Each row is a point. Each copy is the shape, with its points in the same order, turned, moved and blurred by noise. Is it also mirrored, or only turned?

Shape (7 x 3):
[[ 23   1 -35]
 [  3 -23  35]
 [-50  17  22]
 [-22  22  -4]
 [ 26  28 -31]
 [ 36 -46 -50]
 [-39  20  25]]
Copy 1:
[[ 25  -5  25]
 [ -5  42 -24]
 [-57   6 -23]
 [-33  -6   2]
 [  2  -8  48]
 [ 72 -13   1]
 [-55  13 -15]]
Copy 1 is: mirrored
Copy 2 (7 x 3):
[[-21 -20 -37]
 [-34 -10  40]
 [ 34 -11  41]
 [ 20  -9   4]
 [ -5   2 -42]
 [-54 -55 -39]
 [ 29  -2  37]]
Copy 2 is: mirrored

Shape, 8 rows:
[[ 41  37  48  38]
 [-25 -39 -18 -45]
 [  1  20 -12  34]
 [-32  23 -29 -30]
 [  5  30   8  36]
 [ 34  47 -24  25]
 [ -4 -20  21 -20]
 [  2  -9  49  -9]]
Copy 1:
[[ 23  26  72 -59]
 [-12 -39 -47 -13]
 [-20  29  34  -3]
 [-56   2 -22 -28]
 [ -9  35  36 -24]
 [-40  11  63 -17]
 [ 16 -16 -15 -34]
 [ 29  -6   2 -52]]
Copy 1 is: mirrored
Copy 2 (8 x 4):
[[-14 -38  53  42]
 [ 13   0 -68 -35]
 [-23 -17 -11  47]
 [ -7  37 -38  -4]
 [-20 -16   4  43]
 [ 13   5   1  68]
 [  4 -36 -15 -33]
 [ -9 -40  11 -29]]
Copy 2 is: only turned
Copy 3 (8 x 4):
[[ 19 -11  54  47]
 [  1  -7 -66 -41]
 [-17  19   7  27]
 [-25  23 -17 -41]
 [-13  12  23  27]
 [ 10  51  28  21]
 [ 12 -27 -20 -14]
 [ 15 -43  -5  -1]]
Copy 3 is: only turned

Shape (10 x 6):
[[  -4   10  -25   32   23   -4]
 [   2    6   -1    5   -4   11]
 [   0  -13   -7   39   26  -12]
 [  -8  -13  -16  -64   27   31]
 [   5    1  -44   17   22  -13]
 [  13   55  -39   40   25   13]
 [   3    3  -34   31 -118   17]
 [  15   20   37   24   18  -59]
 [  15  -14  -45  -60  -20   19]
 [  45  -15   34    4    7  -14]]
Copy 1, 10 rows:
[[  2  -7 -32   0   9  -7]
 [ 15  -5   1   9  -5  17]
 [ -9 -31 -26   4  21 -12]
 [ 75 -13  32 -25 -14   0]
 [  6 -11 -30 -15  -8 -27]
 [  6  23 -70 -15   4  12]
 [-15  22 -12  94 -85   4]
 [-52   4  18 -22  35  10]
 [ 51  -3  21  -9 -66  -9]
 [-27 -35  25 -19  -5  30]]
Copy 1 is: mirrored
Copy 2 (10 x 6):
[[  8 -38 -18  33   7  14]
 [ 21  -4  -8   3  10   8]
 [ 17 -51   4  35   6  -5]
 [-17 -14  27 -51  20  39]
 [-17 -46 -19  23  17   7]
 [ 16 -41 -62  30   1  39]
 [ 15  70 -53  35  68 -39]
 [ 17 -35  -9  24 -60 -37]
 [-35   8  -8 -45  50  11]
 [ 31 -34  -3 -24 -11 -42]]
Copy 2 is: mirrored
